Every row gives one point. Each copy is the shape, with its points in the same order, stretched, turned, moved and blurred by noise. Is it also mirrored, or only turned?

Shape:
.18,.21,-.17
-.04,-.12,.21
.57,-.34,-.04
-.23,.15,-.24
.00,.55,.07
-.12,.01,-.10
-.02,-.47,.42
Copy 1:
.09,-.02,-.25
.01,-.23,.30
.73,-.27,.18
-.32,-.27,-.23
-.21,.33,-.20
-.10,-.28,-.04
.15,-.43,.74
Copy 1 is: only turned
Copy 2:
-.20,.17,.31
.17,-.06,-.14
.26,-.33,.55
-.47,.13,-.03
-.20,.57,.11
-.23,.08,-.04
.44,-.38,-.23
Copy 2 is: mirrored
Copy 3:
-.18,-.26,.04
.01,.21,-.07
.46,-.25,-.01
-.44,-.09,-.23
-.53,-.14,.26
-.20,.03,-.18
.35,.42,.00
Copy 3 is: mirrored
Copy 4 (7 x 3):
.22,.00,-.31
-.04,.09,.20
.52,-.44,.17
-.19,.05,-.37
.14,.46,-.36
-.11,-.02,-.15
-.05,-.06,.58
Copy 4 is: only turned

Shape:
-.08,.02,.13,.33,-.52,-.42
.74,.01,.07,.00,.24,-.23
.01,.04,.06,.34,.05,.44
.02,.02,-.31,.20,.20,.44
.07,.07,-.07,-.91,-.34,-.22
-.12,-.16,.07,.11,.20,.39
.08,-.04,.15,.43,-.34,.36
.07,-.07,-.15,.46,-.17,.34
.18,-.38,-.10,-.22,-.27,-.14
Copy 1, 9 rows:
-.18,.34,.50,.24,-.24,.15
.55,-.10,.03,.10,.36,.24
-.17,.31,-.16,.09,.05,.58
-.02,.35,-.47,.14,.08,.42
.22,-.08,-.04,-.43,-.43,-.38
-.30,.09,-.32,.08,.11,.37
-.18,.32,.09,.11,-.23,.74
-.11,.37,-.12,.27,-.10,.62
.09,-.13,-.06,.15,-.33,.02
Copy 1 is: only turned
Copy 2:
-.10,-.30,-.03,.34,-.63,-.05
.21,-.49,-.38,.26,.42,.28
.27,.17,.36,.04,-.01,.01
.27,.36,.03,-.07,.05,.14
-.35,-.49,-.39,-.60,.02,.13
.45,.11,.20,-.15,.17,-.17
.27,-.07,.41,.09,-.40,.14
.38,.15,.22,.08,-.29,.17
.30,-.49,-.33,-.16,-.30,.04
Copy 2 is: mirrored
Copy 3:
.09,-.33,.30,.29,-.46,-.17
.41,.11,-.31,-.08,.13,-.39
.12,-.25,.14,.26,.38,.23
-.15,-.19,-.09,.28,.38,.29
-.27,.35,.12,-.44,-.42,.05
-.15,-.31,.34,.02,.44,.15
.35,-.50,.31,.16,.05,.27
.14,-.46,.01,.31,.20,.25
-.10,-.29,-.07,-.31,-.17,-.07
Copy 3 is: only turned
Copy 4:
-.09,.09,.10,-.12,-.81,-.04
.62,-.22,-.05,-.17,.00,-.31
-.02,.12,.17,.38,.00,.18
.00,.10,-.12,.56,.16,.07
.01,-.13,-.69,-.48,-.14,.34
-.21,-.14,.10,.33,.15,.11
.09,.04,.27,.29,-.36,.36
.08,.08,.08,.49,-.29,.18
.07,-.40,-.34,.01,-.41,.16
Copy 4 is: only turned

Shape:
.00,-.15,.14,-.12,-.09,-.18,.24,-.47
-.39,-.27,.22,.57,-.23,.04,-.16,-.10
-.06,-.16,.16,-.22,-.06,.11,-.02,-.06
.47,.20,.18,.09,.27,-.05,.09,-.37
-.31,.21,-.64,.04,.03,.47,-.30,.36
-.38,.19,-.10,-.07,.13,.16,-.08,.31
.09,-.07,-.40,-.24,.12,.07,-.26,.01
-.02,.30,-.02,-.10,.12,-.55,.23,.20
.07,.32,-.23,.12,-.13,-.03,-.27,.27
-.03,.17,.03,-.17,.00,-.26,-.11,-.45
-.13,.29,.19,-.09,.00,.03,-.08,.17
.01,.50,-.11,.08,-.26,-.02,.09,.14
Copy 1:
.24,-.63,.00,-.15,.11,-.27,.25,-.16
-.45,-.05,-.30,.33,.39,-.12,.28,-.15
-.11,-.33,.09,-.08,.07,-.18,.00,.11
.43,-.44,.11,.25,-.42,-.19,.20,-.34
-.94,.36,-.31,-.36,-.03,.39,-.38,.08
-.56,.22,.03,-.09,.09,-.11,-.28,.05
-.26,-.39,-.32,-.37,-.21,.04,-.34,.15
.40,-.03,-.14,-.11,.11,-.35,-.27,.02
-.08,.07,-.27,.08,.08,.26,-.35,.08
.10,-.64,-.11,-.13,.11,-.09,-.17,-.38
-.07,.02,.15,.18,.18,-.09,-.21,.00
.06,.16,-.03,.00,.20,.23,-.14,-.12
Copy 1 is: mirrored
Copy 2 (12 x 8):
.02,.40,-.06,.07,-.45,.05,-.35,-.11
.38,-.15,.24,.49,.00,.04,-.12,.13
.00,.03,.02,-.06,-.07,-.05,-.18,-.26
.22,.44,-.43,-.11,-.53,.33,.08,-.10
-.56,-.31,-.06,.43,.30,-.11,.43,-.09
-.23,-.04,.21,.16,.28,.02,.27,-.24
-.21,.07,-.33,.10,.03,-.30,.13,-.24
-.09,.59,.12,-.20,.11,-.09,.22,.05
-.11,.00,-.19,.04,.34,-.02,.28,.17
.07,.53,-.30,.10,-.08,.08,-.23,-.24
.01,.10,.09,-.09,.27,.16,.08,-.16
-.35,.20,-.05,.00,.14,.19,.12,.25
Copy 2 is: only turned
Copy 3 (12 x 8):
.16,-.11,-.22,-.16,-.34,.38,.30,-.20
.10,-.58,.31,.60,-.21,.01,.25,-.16
-.03,-.17,-.11,-.11,-.11,.21,.02,-.15
.08,-.02,.03,-.18,-.29,.61,.02,.29
.26,.33,.02,.39,.18,-.08,-.51,-.22
-.19,.22,.04,.29,-.05,.13,-.23,-.18
.11,.27,.04,-.26,.18,.16,-.15,-.10
-.35,.55,.15,-.10,-.35,.17,.11,.18
.07,.21,.26,.13,-.20,-.03,-.28,.15
.22,.00,.10,-.27,-.34,.40,.05,-.29
-.17,.05,.07,.11,-.30,.20,-.20,-.07
.19,.24,-.08,.36,-.50,.07,-.24,.07
Copy 3 is: only turned
